Each row is a point. To make a cloud, some directions were put in groups of two or more. Within a group, all points are equally far from the middle, so they leave a hole (a ring in 2 directions, a hollow ball in 3). The other directions are filled evenly. Then the cloud was stretched, turned, moved and blurred a little. How many holes are there, and how many directions does each take, smallest first?
(in the rows, 128 means zero)

Cloud (13 x 2):
[[151  81]
 [195 125]
 [ 85 145]
 [ 84 133]
 [ 85 132]
 [112 178]
 [191 108]
 [190 106]
 [ 86 147]
 [190 106]
 [ 93 163]
 [ 85 145]
 [ 96 104]]
Holes: 1 (2)

Cloud (20 x 3):
[[ 64 187  97]
 [146 113  76]
 [109 139 110]
 [122 101  96]
 [137  96 181]
 [ 82 170 156]
 [148 208 114]
 [166 128 122]
 [ 88 155  76]
 [103 202 150]
 [143 151  75]
 [102 162 117]
 [101 162 113]
 [130 207 107]
 [143 147  71]
 [ 54 108 151]
 [123 108  91]
 [196 130 153]
 [ 83 174 109]
 [ 53 111 160]]
Holes: 0

Cloud (56 x 6):
[[153 149 108 116 145 193]
 [111 123 126 165 181 123]
 [ 81 160 116 200 134 147]
 [ 85  78 184 104  97 150]
 [129 147 224 156 186 133]
 [ 89  60 220 107 154 154]
 [ 87 152 111 141 119  80]
 [125  66 143 127 185 100]
 [ 59 164 135 153 129 121]
 [ 87  69  96 120 122 162]
 [117 149 153 137 156 233]
 [122 118 169 204 120  98]
 [141 108 169 110 187 121]
 [142 185 184 118 109 176]
 [ 81 161  98 162 109 128]
 [175 131 148 119 155 132]
 [123  99 145 174 153 199]
 [ 77 111 125 122 157 190]
 [157 137 157 184 196  98]
 [126  85 113 103  75 154]
 [120 149  74  33 131 155]
 [136  58 173 139  90 118]
 [ 96  84 126 120 175 117]
 [191 154 137 148 137  72]
 [124 130 164 234 120 128]
 [165 157  62 138  94 156]
 [ 54 133 111 114 163 159]
 [192 170 203 176 127 123]
 [122 103 116 134  97 106]
 [123  89 181 104  72 158]
 [ 70 179 139 136 176 188]
 [117 186 150  76 123 117]
 [166  84 170  83  91 126]
 [121 133 194 213 113 107]
 [119 120  70  45 164 174]
 [116  98 109 180 161 108]
 [ 79 121 172 157 141 154]
 [120 117 192 205 173  87]
 [159 133 173 101  99 215]
 [105 122  68 120  90 129]
 [161  70 118 122  94  81]
 [134  80  76 135  95 103]
 [166 125 114 114 106  92]
 [119 179 182 134  87 151]
 [105  77 209 167 120 173]
 [133  64 111 185 114 147]
 [140  88 187 122 192 106]
 [125 136 115 140  89 123]
 [116  63 224 160 143 156]
 [164  87 172 104  86 122]
 [115  80 145 175  99 179]
 [152 124 135 137  81 137]
 [ 82 165 151 159 179 157]
 [135  70  78 101  92 101]
 [122 164 204 104  97 130]
 [133 100 191  95  72 165]]
Holes: 1 (2)

Cloud (84 x 8):
[[146 130 190  87  83 130 189  97]
 [ 95 107 204 130  57 124 132 179]
 [115 146  66 119  95 173  69 157]
 [151 173  83 158 156 149 112 160]
 [ 92 162 119 112 139 167  62 160]
 [128 133 164  73  82 102 181 195]
 [131 174 170 144  66 149 205 154]
 [147 138  75 196  72 142 161 136]
 [ 89 140  78  86 126 147 129 163]
 [ 74 131  57 106 151 132 152 173]
 [ 78 169 164 166  76 188 133 143]
 [121 180 177 149  78 142 157 108]
 [168 170  92 166  89 124 191 100]
 [150 142  49  89 108  87 161  75]
 [119 140 105 134 159  68 122 143]
 [165 207 168 156  88 154 149  97]
 [208 132 150  96 114 170  81 110]
 [ 95 124 167 132 179 180 138 174]
 [162 152 108  59 134  88 125 124]
 [155  98 169 113 162 146 103  92]
 [106 127 105 160 179 143 157 214]
 [135 137 114 163  47 161 113 134]
 [ 47 126 158  92 113 135 179 190]
 [ 83 206 119 121 109 103 148 164]
 [117 119 167 137  69 141  90  80]
 [175 177  94 141 111 129 154  43]
 [103 159 163  84  99  78 111 106]
 [148 156 152 140  65 185 173 139]
 [145 159  79 150 168 150 193 216]
 [ 90 167  95 131 117 164 133 226]
 [ 54 106 144 125 102 164 133 152]
 [204 106 116 115 164 106 184 138]
 [ 76 171 137 116  75 166 123 174]
 [ 87 124 153  68  98 135 181 137]
 [160  76 131 135 132 155 220 137]
 [109 172 108 112 165 114 148 179]
 [ 97 233 150  58 140 135 119 154]
 [111 124 141 104 173 207 122 108]
 [ 78 181 140 168  88 165 184 165]
 [ 93 168 177 131  70 117 160 152]
 [112 133  72 103 113 142 139 181]
 [143 160  79 118 124 121 128 178]
 [129 138 161 110 105 143 115 208]
 [123 175  79  65 129 147 144 176]
 [185 105 154 130 153 122 156 118]
 [111 151  92  82  86 153 157 144]
 [153 140 204 112 111 106  92 165]
 [141 135 121  87 178 174 204 136]
 [173 156 182 152 134  59 162 178]
 [ 52 142 194 196  75 124  81 156]
 [133 163 118  76 167 124 165 171]
 [111  90 139  65  87 140 156 130]
 [158 154 128 161  62  88 207 147]
 [ 96 109 173 114  83 113 164 146]
 [126 119  93 108  70 230 120 118]
 [135 150  97 188  71 176 121 114]
 [ 96 113 113 152  86 160 168 164]
 [122 114 183 172  65 198 146 157]
 [ 95 166  91 176  83 139  95 111]
 [197 120  97 106 155 155 194 144]
 [137  90 188 131 100 103  74 171]
 [164  64 135 182 162 129 105 145]
 [123 108 148 172 170  73 116 162]
 [103 101 166 112 115  93 173 220]
 [145 179 128 102  57 151 119 198]
 [141 118  92 120  49 175 139 201]
 [103 123 176  77 106 112 161  73]
 [110 114 195 221  95 106 142 113]
 [149 122 117 182  83 109 158 103]
 [106 125  77 130 103 123 184 171]
 [191 170 166  84 121 111 160 171]
 [ 78 194 139 107  85 135 178 170]
 [ 81 140 187 127 156 167  73 172]
 [111 182 153 130 159 149  68 133]
 [123 192 141 126 129  99 170 213]
 [198 132 142  64 139 112 177 162]
 [156 195 117 129 121 156 123 194]
 [ 86 170 196 134  88  78 181 135]
 [135 119  99 106 141 185 214 120]
 [142 129 165 202 158 122 156 150]
 [145 115 161  69 162 133 109 126]
 [124 174 102 174 178  86 144 169]
 [ 91 133 149  74  82 156 119 161]
 [155  71 193 214 103 121 134 110]]
Holes: 1 (2)
